Every row gives one point. Each table stands for the endless flat space through its points: a line for two points, a plane for three, and so on. The two share one point or none. Which?

First (2 x 3):
-16 -7 -27
-4 13 -19
Second (2 x 3):
-13 2 -29
5 20 -5
They share: -7 8 -21

First (3 x 4):
11 -7 4 -16
15 -11 7 -17
1 -33 -8 -18
Second (2 x 4):
7 -6 22 -39
7 -41 -18 -4
They share: 7 -27 -2 -18

First (4 x 6):
11 0 18 6 12 -2
23 28 51 -2 2 13
31 22 35 3 15 7
45 24 37 -2 -1 -11
Second (2 x 6):
0 2 38 5 19 9
-3 -6 43 5 23 1
They share: 3 10 33 5 15 17

First (4 x 8):
3 3 -23 -38 -6 5 52 -39
-23 -35 -7 0 -6 19 16 -29
15 -31 21 9 2 -9 20 -8
35 21 13 -39 10 -13 60 -32
Second (3 x 8):
33 -20 17 -19 -2 -4 7 -17
6 -34 -11 -9 6 -10 41 -6
21 -30 3 -23 14 -4 33 -1
They share: no point

First (2 x 9):
-12 -7 -36 -9 14 -16 -57 -7 4
-6 -15 -28 -19 22 -20 -39 -23 -8
Second (4 x 9):
-5 -25 -31 -7 1 -16 -56 -17 -14
-47 8 -18 -37 37 -13 -11 -67 12
-10 2 -16 -14 36 -7 -25 -35 9
-17 -27 -33 -19 1 -22 -50 -29 -18
They share: -3 -19 -24 -24 26 -22 -30 -31 -14

First (2 x 11):
19 -15 2 -18 -10 -17 -8 -22 -39 -28 15
3 1 4 -20 4 -3 -20 -6 -25 -30 7
Second (2 x 11):
-12 10 -7 -32 17 -15 -32 3 -36 -23 14
-9 8 -4 -27 14 -8 -32 3 -29 -25 9
They share: no point

First (3 x 12):
10 -11 -7 -3 17 14 -39 -11 -35 17 17 1
-20 25 17 6 -10 -10 -6 -56 -17 26 -31 31
12 -18 -9 -11 26 19 -43 -3 -35 10 24 -7
Second (5 x 12):
-9 -36 0 -31 -14 -26 12 -2 -14 -17 -42 -1
-1 45 15 -17 1 2 -38 -33 -52 52 -10 26
-5 -30 -11 -2 12 4 -7 -12 -12 0 -2 6
14 -29 -40 17 20 18 -42 -30 -47 14 12 6
6 6 -27 -5 17 14 -36 -27 -57 41 0 23
They share: 0 1 1 0 8 6 -28 -26 -29 20 1 11

First (4 x 14):
1 32 -5 16 -12 18 15 -22 -10 -4 -44 7 27 38
5 13 -9 36 -17 -45 -15 -46 -5 -20 -37 25 0 -2
0 0 2 0 -21 0 21 -19 29 9 -46 48 20 41
30 -18 -7 24 -60 0 -3 -22 23 33 -10 36 35 29
Second (4 x 14):
38 -24 35 33 -24 0 -12 -63 40 19 -31 38 9 -2
8 7 25 35 -25 -8 17 -36 31 13 -42 59 26 34
32 -11 10 17 -34 7 -7 -48 25 16 -30 32 11 -8
-14 19 -13 30 -19 -31 13 -10 -2 -7 -37 30 30 67
They share: 10 5 -5 20 -29 -9 3 -28 10 5 -33 30 20 25

First (3 x 18):
20 19 45 -20 -7 -24 30 9 -18 21 3 -23 24 43 -1 -9 -24 13
44 9 15 -16 11 -8 22 27 8 1 -25 -21 20 15 -35 -41 20 -9
17 -6 42 -46 38 16 28 36 20 16 -4 -27 23 9 -32 -35 23 30
Second (3 x 18):
34 7 37 -20 4 -10 26 25 0 2 -8 -21 19 23 -24 -28 4 8
28 3 51 -20 -8 -16 34 11 0 -12 18 -7 33 19 -32 -24 22 30
19 29 32 -14 16 -16 30 18 9 10 -10 -35 32 39 -13 -20 4 4
They share: no point

First (5 x 20):
-2 -13 -21 11 -41 28 25 -37 11 11 36 29 30 40 8 12 -15 -66 -38 -18
-8 5 -27 11 1 22 22 -49 35 8 0 20 54 -11 26 -3 6 -69 -62 27
21 2 3 31 12 9 11 10 37 55 -18 7 11 38 23 7 6 -14 -31 8
7 1 -16 16 -7 20 19 -25 27 27 7 19 33 22 19 2 -5 -54 -49 5
-5 -30 -41 33 -48 45 -4 -14 21 -14 56 14 15 59 39 -6 -21 -59 -29 -15
Second (4 x 20):
10 -20 -21 48 -32 -17 34 -39 1 26 21 -40 19 41 -10 -11 -19 -37 -17 -9
18 -18 9 62 -28 21 46 -17 33 44 41 -14 29 9 10 -11 17 -19 -51 -25
-21 -36 -45 -4 -19 30 -35 -11 30 -22 -34 46 -16 72 55 46 -16 -40 0 38
-12 -9 -50 10 0 -5 -4 -1 24 -15 -18 7 7 79 29 31 -24 -35 7 28
They share: no point

First (5 x 24):
11 -4 12 12 -2 19 -11 33 -18 14 37 -18 22 -25 -42 18 -60 26 7 16 16 -15 -24 75
1 -12 23 21 -1 5 -7 24 -23 13 41 -24 27 -32 -42 15 -72 24 0 19 7 -22 -19 72
25 0 -40 15 35 38 -4 21 19 -38 -37 -42 42 -5 -48 -3 0 18 -54 -32 -5 -13 -1 12
3 9 -23 44 20 8 -34 36 -1 -50 -22 17 -22 -45 -31 -70 -27 19 4 -13 -25 47 -8 34
63 18 -92 14 8 77 -31 33 68 -32 -43 2 38 -9 -10 2 24 58 -17 -76 -28 11 -14 -5
Second (4 x 24):
-15 32 -6 20 42 35 -4 19 0 5 -40 -2 39 -18 -20 -19 -39 2 -23 -23 4 4 -51 40
-7 35 1 15 40 26 -13 22 -3 8 -33 -5 38 -10 -15 -22 -42 -2 -31 -21 8 9 -58 41
43 -46 -55 28 -22 35 -19 34 30 -34 13 -35 25 -41 -55 11 -21 63 0 -19 -36 -19 34 12
23 -23 -27 47 4 38 3 4 -9 2 -15 -29 14 -58 -29 -4 -22 46 5 -11 -36 -13 6 27
They share: no point

First (5 x 24):
-18 7 -55 -33 27 5 -49 6 1 24 -23 13 12 -2 -24 -1 -33 -9 -9 25 7 -1 -66 -48
46 5 -48 -33 10 -25 -68 -36 6 39 -16 18 13 8 -13 35 -45 -9 32 12 9 14 3 2
44 15 -27 8 38 15 -12 13 19 -4 -13 29 -9 2 -20 41 -15 28 16 33 -30 6 51 37
1 21 -34 -44 41 16 -32 20 55 17 -20 39 -27 -20 -42 -6 -31 -20 -3 12 -6 -34 -28 -23
-8 -2 -20 -15 5 18 -23 -15 -27 24 8 -11 0 -1 19 -9 -28 38 1 -9 35 -9 -46 -24
Second (3 x 24):
0 20 -27 -17 23 21 -32 7 10 9 -15 26 -16 -13 -27 -2 -20 17 -8 10 -5 -7 -20 -14
21 20 -45 -32 65 39 16 4 37 -9 12 -7 -7 -10 -24 25 -44 2 31 43 -17 -46 -41 13
-1 -4 -39 -18 36 6 -24 26 19 21 -18 19 2 4 -7 10 -24 1 -3 23 5 -9 -16 -23
They share: 2 12 -33 -19 32 18 -24 13 16 11 -13 20 -9 -7 -20 5 -24 10 -2 18 -3 -12 -21 -14
